Every row gives one point. Each copy is the shape, with its points in the same order, turned, moved and blurred by noise. Is it also mirrored, or only turned?

Shape (8 x 2):
0: -12  24
1: -32  -3
2: -27   4
3:  -4  15
4:  81 -19
5: -22  42
6: -18  69
7:   6   4
Copy 1:
0:  -1  36
1: -27  19
2: -15  25
3:   3  18
4:  47 -66
5:   7  53
6:  28  67
7:   5   6
Copy 1 is: only turned
Copy 2, 8 rows:
0:  23  18
1:  -3  35
2:   4  31
3:  14   8
4: -20 -76
5:  42  26
6:  68  22
7:   3  -1
Copy 2 is: only turned

Shape, 6 rows:
0:  54  38 -14
1: -37 -47 -15
2:  -8  10  -3
3:   2 -46 -76
4:  16  22  -4
5:  21   2  30
Copy 1 (6 x 3):
0: -47   5 -54
1:  31 -33  35
2:  -8   9  -1
3:  41 -65 -33
4: -26  11 -21
5: -48  -1  10
Copy 1 is: mirrored
Copy 2:
0:  71  41  24
1: -19 -45  21
2:  24   1  -2
3:  38 -62  65
4:  40  19   8
5:   6  39  14
Copy 2 is: only turned
Copy 3 (6 x 3):
0:  24  54  34
1: -21 -59  -9
2:  11   0 -15
3:  12 -60  56
4:  14  17   1
5: -17  25  -8
Copy 3 is: only turned

Shape, 10 rows:
0:  -27   22    9   11
1:   48   25  -19  -34
2:   -6    6  -23   10
3:  -19   -3    0   21
4:   24  -22    9   16
5:  -18   19    0  -50
6:  107   22   18  -31
7:  -25  -35   11    9
8:  -18   21   14   22
9:  -21 -109  -14   23
Copy 1, 10 rows:
0:  30  42 -17  23
1:  -9  14  -8 -54
2:  24   3  -5  13
3:  24  20   3  32
4:  -8  19  36  13
5: -16  36 -47  -4
6: -32  39  41 -88
7:  -9  22   7  53
8:  33  45   0  23
9: -35 -34  42  91
Copy 1 is: only turned
Copy 2:
0: -24   8  29  18
1:  12  78  -8 -23
2: -24  21  -8   6
3: -23  -8  10  11
4:  21   5 -14  -2
5: -28  44  45 -37
6:  78  96 -14 -14
7:  -4 -26  14 -15
8: -15   6  25  28
9:   0 -78 -33 -55
Copy 2 is: only turned
Copy 3 (10 x 4):
0:  23 -16 -18  23
1: -43 -42 -22 -38
2:  24 -13  -9 -14
3:  22  -6   6   9
4:  -7  -7  33  -7
5: -22  -1 -54   1
6: -96 -56  18 -29
7:  14  30  15  14
8:  15 -22 -10  26
9:  33  81  53 -28
Copy 3 is: mirrored

Shape, 11 rows:
0: -23  73  14 -62 -17  79
1: -21 -11   0  33 -19  13
2: -12   9 -56 -39  49 -25
3:  44   9 -46 -37  10   7
4:  12 -25 -45 -70  18  22
5: -19 -27  39  35  13  -3
6:  36 -27 -22 -46  20 -17
7: -10  12 -11  30  13 -13
8:   2 -11 -43 -33 -11 -27
9:  13 -24  52  37 -41 -47
10: -48  34   0 -17  22  43
Copy 1:
0:  65   4 -12  51 -81 -76
1:  36   9  13   5  25  -2
2: -43 -24  -6  26 -49  27
3: -21 -20  30 -13 -63 -18
4: -20 -71  13  15 -52 -21
5:  12  10 -23  -4  51 -18
6: -32 -44  -3 -30 -33 -13
7:  -2  26  -3   4   3  13
8:   0 -36  -2 -15 -38  21
9:  37  20 -31 -74  36  -1
10:  23   9 -18  66 -26 -28
Copy 1 is: only turned
Copy 2 (11 x 6):
0:  75  22 -44 -75  11 -63
1:   6  26  22 -20  -4  17
2: -32 -70 -16 -19 -16 -32
3:  -4 -24 -14  -9 -61 -53
4:   0 -36 -50 -16 -60 -17
5: -18  30  -2  17  23  24
6:  -6 -32 -33  34 -55 -19
7: -20  -1  29  -2   7  -7
8:  15 -47  11  -4 -42  -9
9:  27  27  35  67   5  28
10:  12   4 -27 -57  32 -26
Copy 2 is: only turned
Copy 3:
0:   49   -1 -115   31  -20    5
1:  -29    6  -24  -30  -19    3
2:   24   33   31   57  -42   16
3:   38  -15   13   34   19   27
4:   49   -2   14   34  -23   58
5:  -13   44   -5  -56  -23    6
6:   47    2   42    1  -10   34
7:  -21   29   -1    2    0  -19
8:   14  -24   28   19  -32   12
9:   -2   -7   14  -95  -22  -21
10:    0   37  -72   34  -38    3
Copy 3 is: mirrored

Shape:
0:  25 -11  37   6 -30  50  16  31
1:   1  18 -34  48  -8 -13 -39  -4
2:  40  11  28   9 -23  19  15  82
3: -41 -25 -54  11 -10 -13 -34  -7
4: -36   9  12 -24  -1   9 -30  -1
5: -26 -31 -10 -29  53   3 -22  21
6:  64   5  19  -7 -34  51   7  26
7: -12 -25 -35 -66  49 -50  27 -21
8: -43  13 -18 -55  37 -12  52   6
9:  -7  16  -3 -58  49 -53   7 -16
10:  27  -8  24 -15 -59  -1  -5  48
11:  42 -20  83  13 -28  20  48  40
Copy 1, 12 rows:
0:  -3 -11 -24 -29 -21  59  35 -12
1: -52   1  31   8  -6 -15 -25   8
2: -21 -21  -2 -44   5  75  37  25
3: -30   3  -6  26  34 -62   5  15
4:   4  30   5  27  15   7  13 -20
5:  27 -28  -8  50  40  -6   2  10
6: -29   2 -27 -24 -47  75  26  24
7:  89  -3   0  45  29 -38 -14  52
8:  81   5  31  22  18 -16  45  31
9:  71  14  27  28  29   2 -26  32
10: -19  26 -37 -35  16  60  28  18
11:  23 -27 -22 -73 -21  74  15 -14
Copy 1 is: only turned
Copy 2:
0:  -2  15  34   6  -1 -45 -14  -5
1:  22 -10 -27  53  37  44 -17 -15
2: -32  20  66  11  15 -15 -43 -28
3:  15 -34 -51  48 -19  44 -33   8
4:  -5 -54  -5  12   7  12 -13  37
5: -37 -65  -9  23 -33  32   9  -5
6: -23  27  14  -9  28 -49 -17 -24
7: -41 -36 -44 -46 -46  81  12  10
8: -52 -12  -1 -18 -40  61  11  55
9: -36 -48 -11 -46   0  78  12  16
10:  -4  -4  26 -15  11 -15 -68 -17
11:  17  24  83 -32 -10 -37  -8 -25
Copy 2 is: only turned
Copy 3, 12 rows:
0:   0  42 -37 -39  34   2 -21 -52
1:  11  12  14 -12   3 -46 -35  44
2:  39  66 -52 -14  15 -24 -22 -56
3:   9 -39  -2 -17  12 -32  14  46
4:   8 -16  10  15  52 -13  -2 -12
5:  13 -65 -12  19  12 -29  -8 -37
6: -19  59 -62 -16  34  -2 -40 -39
7: -12 -58 -10  57 -40  15  27 -17
8:  35 -41  -5  38  -7  52  13 -28
9:  -2 -24  17  75 -22   5  10 -24
10:   4  59 -42 -11  30 -25  24 -32
11:  -3  76 -19 -42   6   8  -5 -95
Copy 3 is: only turned
